Each row of a before or after table is a point. The points were changed in one or more steps. Then noise was added and the rows were shuffled. The steps act on how far a point lies along the listed directions, d1 being the first. Write out the steps. A step turns or swaps two directions, mirrors them in a line or flattens them onto one, adds a multiple of one to another, or multiplies one. Angles are multiples of 10 degrees, from the lower direction toward the higher: turns from -170 to 170, lines from 10 to 170 but not 90. Use the fewest steps. Two steps may share a direction if one is a turn and the other turns, adds or multiplies; they go together, in the order done. Otherwise the lowest direction goes first.

Directions:
(1): [0.04 0.54 0.09]
(2): [ 0.55 -0.02 -0.08]
(3): [-0.07  0.09 -0.54]
Before (10 x 3)
[[-0.21 -0.03  0.04]
 [-0.11  0.51 -0.13]
 [-0.06 -0.24  0.10]
 [-0.50 -0.22  0.24]
 [ 0.02 -0.04  0.19]
 [-0.08  0.35 -0.23]
 [-0.44  0.41 -0.32]
 [-0.05  0.30 -0.07]
 [-0.58 -0.24  0.15]
 [-0.07  0.16 -0.29]]
After (10 x 3)
[[-0.44  0.01  0.04]
 [-0.02  0.07  0.29]
 [-1.06  0.07 -0.07]
 [-0.12  0.06 -0.14]
 [-0.06 -0.07 -0.20]
 [-0.07 -0.04  0.19]
 [-0.08 -0.01  0.33]
 [-0.73  0.08  0.55]
 [-0.18 -0.07  0.34]
 [-1.17  0.10  0.03]]
Steps: multiply d1 by 0.4; turn d1 and d3 by -150 degrees; multiply d2 by 2

Directions:
(1): [-0.21  0.49 -0.30  0.18]
(2): [-0.12 -0.06 -0.33 -0.53]
(3): [-0.05  0.35  0.44 -0.30]
Before (8 x 4)
[[ 0.13 -0.37 -0.28  0.46]
 [ 0.17 -0.38  0.04  0.08]
 [-0.13  0.47  0.02 -0.27]
 [-0.12 -0.37 -0.17  0.26]
 [ 0.07 -0.16  0.11 -0.41]
 [ 0.01 -0.58 -0.30 -0.13]
 [-0.07  0.18 -0.29 -0.50]
 [-0.04 -0.04 -0.41 -0.45]]
After (8 x 4)
[[-0.11 -0.07 -0.31 -0.62]
 [ 0.04  0.42  0.44 -0.15]
 [-0.28 -0.09 -0.11 -0.52]
 [ 0.08  0.27  0.18  0.73]
 [-0.12 -0.04  0.24 -0.91]
 [ 0.09  0.44  0.43  0.22]
 [ 0.03 -0.26 -0.09 -0.64]
 [ 0.12 -0.07  0.33 -0.25]]
Steps: add 1 times d1 to d3; turn d2 and d3 by 110 degrees

Directions:
(1): [-0.40 -0.25 -0.13  0.07 -0.61 -0.16 -0.25  0.33]
(2): [-0.40 -0.17  0.45  0.11  0.50  0.02 -0.08  0.39]
(3): [ 0.15  0.50 -0.05 -0.03  0.14 -0.48 -0.51  0.18]
(4): [ 0.01 -0.34 -0.32 -0.46  0.25  0.28 -0.49 -0.06]
Before (14 x 8)
[[ 0.24 -0.05 -0.17 -0.37  0.27  0.26  0.09 -0.42]
 [-0.05  0.13  0.05  0.07 -0.19 -0.09  0.04  0.14]
 [-0.05 -0.12 -0.18 -0.30  0.20  0.14 -0.36  0.03]
 [-0.28 -0.48  0.08 -0.28  0.32  0.29 -0.18  0.04]
 [ 0.09 -0.24 -0.22 -0.19 -0.33  0.10 -0.15 -0.02]
 [-0.29 -0.19  0.09  0.18 -0.21  0.10  0.18 -0.06]
 [-0.04 -0.07 -0.16  0.08 -0.44  0.03  0.23 -0.01]
 [ 0.02 -0.39 -0.04 -0.33  0.20  0.43  0.17 -0.25]
 [-0.02  0.29  0.34  0.03  0.50 -0.02  0.17  0.02]
 [-0.22 -0.20 -0.03 -0.09  0.36  0.10 -0.34  0.12]
 [ 0.16 -0.03 -0.22 -0.29  0.06  0.14 -0.31 -0.04]
 [ 0.16  0.03 -0.06 -0.01 -0.16 -0.10 -0.07  0.05]
 [-0.13 -0.20  0.01 -0.03  0.11  0.16 -0.18  0.24]
 [-0.32 -0.16  0.08  0.01 -0.03  0.29  0.07 -0.01]]
After (14 x 8)
[[-0.33 -0.60 -0.25 -0.51  0.68  0.41 -0.79  0.11]
 [ 0.17  0.00 -0.06 -0.01 -0.18  0.00  0.05  0.00]
 [-0.31  0.03  0.19  0.40 -0.33 -0.12  0.22  0.04]
 [-0.12  0.48  0.54  0.27  0.44 -0.22  0.31  0.15]
 [ 0.21 -0.39 -0.55 -0.76  0.32  0.47 -0.78 -0.13]
 [-0.05  0.22  0.25  0.30 -0.30 -0.10  0.39  0.08]
 [-0.13 -0.42 -0.12 -0.27  0.30  0.31 -0.44  0.26]
 [-0.06 -0.60 -0.55 -0.89  0.49  0.53 -0.91 -0.06]
 [-0.03 -0.51 -0.45 -0.78  0.29  0.41 -0.70 -0.12]
 [ 0.27 -0.20 -0.54 -0.76  0.40  0.32 -0.60 -0.34]
 [-0.31 -0.14  0.02 -0.03  0.04  0.20 -0.13  0.10]
 [ 0.12 -0.47 -0.45 -0.52 -0.19  0.27 -0.43 -0.09]
 [-0.01  0.12 -0.10  0.28 -0.64 -0.15  0.38 -0.02]
 [-0.31 -0.84 -0.28 -0.86  0.69  0.47 -0.97  0.13]]
Steps: flatten d1 and d3 onto the line at 150 degrees; multiply d2 by 1.3; multiply d4 by 3

Directions:
(1): [-0.59  0.32  0.05 -0.11  0.12 -0.37  0.26 -0.25  0.31  0.41 -0.33]
(2): [ 0.25  0.53 -0.02 -0.22  0.19  0.23  0.13 -0.21 -0.19 -0.48 -0.56]
(3): [ 0.44 -0.36 -0.28  0.22  0.33 -0.21  0.13  0.16 -0.14  0.42 -0.53]
(4): [ 0.00  0.19  0.23  0.40  0.59 -0.33 -0.20 -0.32 -0.40 -0.05  0.32]
(5): [-0.20 -0.53 -0.05 -0.36 -0.11 -0.55 -0.13 -0.22 -0.21 -0.46 -0.19]
Before (10 x 11)
[[ 0.63 -0.15 -0.27 -0.03  0.24  0.07 -0.23  0.17 -0.29 -0.28 -0.48]
 [ 0.37  0.52  0.10  0.65  0.44  0.55  0.13  0.31  0.04  0.55  0.06]
 [ 0.59 -0.10 -0.14  0.20  0.54  0.01 -0.01  0.06 -0.56 -0.19 -0.27]
 [-0.20  0.46  0.00  0.13  0.40  0.02  0.01 -0.23  0.03 -0.31 -0.18]
 [ 0.21 -0.44  0.03  0.31 -0.70  0.39  0.06  0.78  0.53  0.73  0.80]
 [ 0.57  0.37  0.05  0.28  0.12  0.18 -0.23  0.00 -0.13  0.10  0.43]
 [ 0.06  0.20  0.08 -0.34 -0.05  0.12  0.00 -0.20  0.09 -0.48 -0.04]
 [ 0.20 -0.01  0.03  0.09 -0.05  0.15 -0.09  0.47 -0.07  0.35  0.18]
 [ 0.20  0.20  0.11  0.04  0.05  0.47 -0.08 -0.21 -0.27 -0.37  0.41]
 [-0.77 -0.02  0.19  0.26  0.34 -0.42  0.06 -0.13  0.11  0.28  0.09]]
After (10 x 11)
[[-0.30  0.19  0.30 -0.15  0.04 -0.15 -0.02 -0.34  0.21 -0.17  0.23]
 [-0.22 -0.19  0.09  0.29 -0.11  0.11 -0.05  0.37  0.22  0.52  0.75]
 [ 0.38 -0.70 -0.38 -0.34 -0.17 -0.65  0.44  0.19  0.06  0.26 -1.19]
 [-0.39 -0.29  0.05  0.23 -0.05 -0.21 -0.36  0.16  0.24  0.33  0.66]
 [ 0.00 -0.37 -0.21 -0.20 -0.76  0.51  0.20  0.67  0.59  0.25 -0.19]
 [ 0.02 -0.24 -0.06 -0.18 -0.23 -0.14  0.01  0.37  0.03  0.24 -0.27]
 [-0.48  0.27  0.04 -0.15 -0.01  0.11  0.25 -0.22  0.32  0.42  0.01]
 [ 0.44  0.25 -0.04  0.23  0.28  0.59  0.09  0.23 -0.24 -0.34 -0.30]
 [-0.18  0.42 -0.05  0.09 -0.06  0.40  0.00  0.02  0.27 -0.30  0.26]
 [ 0.03  0.23 -0.17 -0.17 -0.38  0.05  0.15  0.15  0.55  0.56 -0.01]]
Steps: turn d1 and d3 by 140 degrees; turn d2 and d3 by -110 degrees; turn d4 and d5 by -90 degrees
